Every row gives one point. To make a cloud, some directions were put in groups of two or more. Within a group, all points are equally far from the middle, so they leave a hole (a ring in 2 directions, a hollow ball in 3). The other directions are filled evenly. Then the cloud was stretched, turned, moved and blurred a little. How many holes are there, and how many directions does each take, smallest first?

Cloud:
[[ 27 -11]
 [ -2 -31]
 [ 41  23]
 [-60  32]
 [-53 -30]
 [ 35  -2]
 [-27  52]
 [ 40  14]
 [ 41  18]
 [-26  53]
 [  6 -27]
 [ 40  26]
 [-15  55]]
Holes: 1 (2)

Cloud (22 x 3):
[[  2  17 -52]
 [ -2  17   9]
 [ 38  -6   2]
 [  4  20  29]
 [-53 -11  18]
 [  2   1  16]
 [ 37  11   9]
 [  8  18  24]
 [ 32  -7  36]
 [  3   9   8]
 [ 31   1 -35]
 [ 49   5 -32]
 [ 60  -6 -20]
 [ 10 -28  -2]
 [ 17  21   1]
 [ 37  11  19]
 [ 15   1 -20]
 [ -5  -8  21]
 [ 14  17 -40]
 [-19  32  -2]
 [ 15  24 -41]
 [-44 -11 -10]]
Holes: 0

Cloud:
[[ -9  18 -33  -5]
 [ 22 -14 -12  -7]
 [  5   7 -35  -3]
 [-23  18 -10  19]
 [  0 -25 -19 -25]
 [-35  26 -16  19]
 [-15 -17 -32 -17]
 [-22  -2 -19  16]
 [-24   8 -15 -35]
 [-46  13 -32  36]
 [-12   1 -13 -24]
 [-18  -8 -47 -25]
 [-39  18 -24   1]
 [-34  -3  -8 -21]
 [-13 -12   3  -1]
 [  4 -11   0   4]
 [-31  27 -24 -22]
 [-17  16 -12 -33]
 [-60  37 -48  -2]
 [-16  13   5  36]
 [-31   3  -4  -1]
 [  2  10 -16 -35]
 [-27  -5 -23  53]
 [ -8 -24 -16  21]
 [-42  17 -31  -8]
 [-42  17 -29   6]
 [ 19  -5  -2 -15]
 [ -2 -30  -9 -28]
 [-48  18 -29  28]
 [-15  11 -15 -13]]
Holes: 0

Cloud (86 x 8):
[[  2   9  15 -15  28   8 -27  44]
 [ 11 -23   5  -3  37 -20  14   4]
 [-30  -4  26 -10  -9  13 -24 -22]
 [  9   2 -29  20  20   3 -11 -29]
 [ -4  15 -19 -35   3  32  -1 -19]
 [ 18  -3  31   1  17   0  17  40]
 [  4 -19  -2 -21  47 -18   4  13]
 [  0  15  -7  28 -36 -10   7 -23]
 [ 27   5  21   3   2  -6   3  39]
 [ -3 -26   2  -5 -15 -21  25 -40]
 [-20  -4 -37 -13  24 -12  26 -11]
 [ 16  -9  22   6   3   0 -10  27]
 [  5  -1 -25   7 -11  14  17 -28]
 [ 38  46  19  -5 -17   8  16 -14]
 [ 15  -4  31   0  13 -11  11  13]
 [  6  18   5  20 -30  30  20  -5]
 [  6  -6 -36  -5  47 -20  35   9]
 [ -3 -20 -16 -16   8 -12 -13  12]
 [  6 -12 -35  -5  10  -4  -1  19]
 [ 17   6 -23  29 -14 -25  18 -24]
 [  9 -16  10 -10  23 -26  23 -15]
 [ 35   8   1  47 -18  10  19 -14]
 [-33  13 -12  11  -2   2 -10 -17]
 [ 16  -6   4  -3 -18 -20   6 -44]
 [-13   4 -13  20  36 -16  33  -7]
 [  6  27  36  -3  -8  32   0  -8]
 [ -2  12 -12  24  23  -8 -13 -43]
 [ 42  21   2   7   1   7   3 -14]
 [ 17  -4  13 -20 -22  -9  27  23]
 [ 12  27  13  31  -2 -26  31 -10]
 [ -2  16  24 -27 -18  24  10 -20]
 [ -8  35  11   2   7  16 -10 -25]
 [ 12  11 -18 -45  -7  -3  -5 -43]
 [ -9  -1  27 -14 -17  29 -24   0]
 [-16 -36 -21  18  38 -27  -4   5]
 [-21  -1 -16   6  35   6  22  14]
 [ -8  -5  19 -32  20  -8  13   4]
 [ 19 -23   7  14  28 -17  20 -14]
 [ 32  26  13 -11 -38   3  35 -32]
 [ 23  18 -11  -8  -1  -6  37  15]
 [ -4  -6   8  17  29  -9  -7  28]
 [  8   4  12 -17  20  -8 -25 -17]
 [ -8  -8   2  -9 -17 -25 -10  -6]
 [-35 -16   2 -11   4   4 -15  12]
 [-38 -35 -17 -15  27   1  -7 -37]
 [ 16 -13  12  -4   3   9 -16   8]
 [-10 -23   4  13  -5 -23  57   5]
 [ 32 -10  19  -4   1 -12  22  25]
 [ -5  13 -28  -8  -3  13 -28 -37]
 [ 18  22 -21 -17  -5 -22  -5 -57]
 [ 14  30  -1 -15 -27  10  26 -28]
 [ -1 -31   1   6  42   6  -9   8]
 [-43 -49  -5  -3  35  -7  24 -10]
 [ 15   0 -23  -9   0  -2  42 -37]
 [ -5 -14  -7  23 -13 -18   9   4]
 [ 31  32 -19 -25   8  -3   3 -25]
 [ -6  13  51  -8  -4  23 -25  22]
 [ 25   1 -19  11  31 -15  24 -34]
 [  0  34   5  13 -13  23 -28 -17]
 [ 13   9  13 -25 -34   8  16  33]
 [ 27  28 -10 -25 -27  10  19 -25]
 [ 14 -23 -39 -10  14   7   8 -31]
 [ -9  29   4  31   6  -7 -15 -18]
 [ 30  25  -3   5 -45   6  11  11]
 [ -4   8  30 -20  16  21 -38  16]
 [-44 -19  -4 -38  13   0 -23 -26]
 [  2  -2  -2 -34 -13  -2  12 -38]
 [-26 -23  10   2  30  10  16 -23]
 [  4  -3 -32  -5  -4  10  24 -32]
 [  3  10  26  -3 -14  -8  40  25]
 [  6   0  13  35 -21  22  14 -25]
 [-10 -16 -41   1  19  -7  -8   8]
 [-17  26  -9  -6 -15  18  -7 -25]
 [ 39  27 -23 -16  11   1  10 -12]
 [-19  -5  19 -26  33   9  -3  30]
 [  2   9 -17 -19  24  26  20 -11]
 [  3  37  16   5  -2  -5  17   6]
 [-15 -10  -8 -60   4   8 -16  12]
 [ -1  34   7 -21  -8   6  12  16]
 [ 16   2 -36  25  23 -15   3 -24]
 [ 52  17 -13  21 -10  -1  29  -7]
 [  1  31   2  -7 -19   5  25  -5]
 [ 25  33 -10  -5  13  -4  13  -5]
 [  6  24 -23 -12  13 -20  21 -30]
 [-24 -11  -4 -26 -11 -19 -11 -10]
 [ 16 -13  15   0  -8 -26   9 -17]]
Holes: 2 (2, 3)
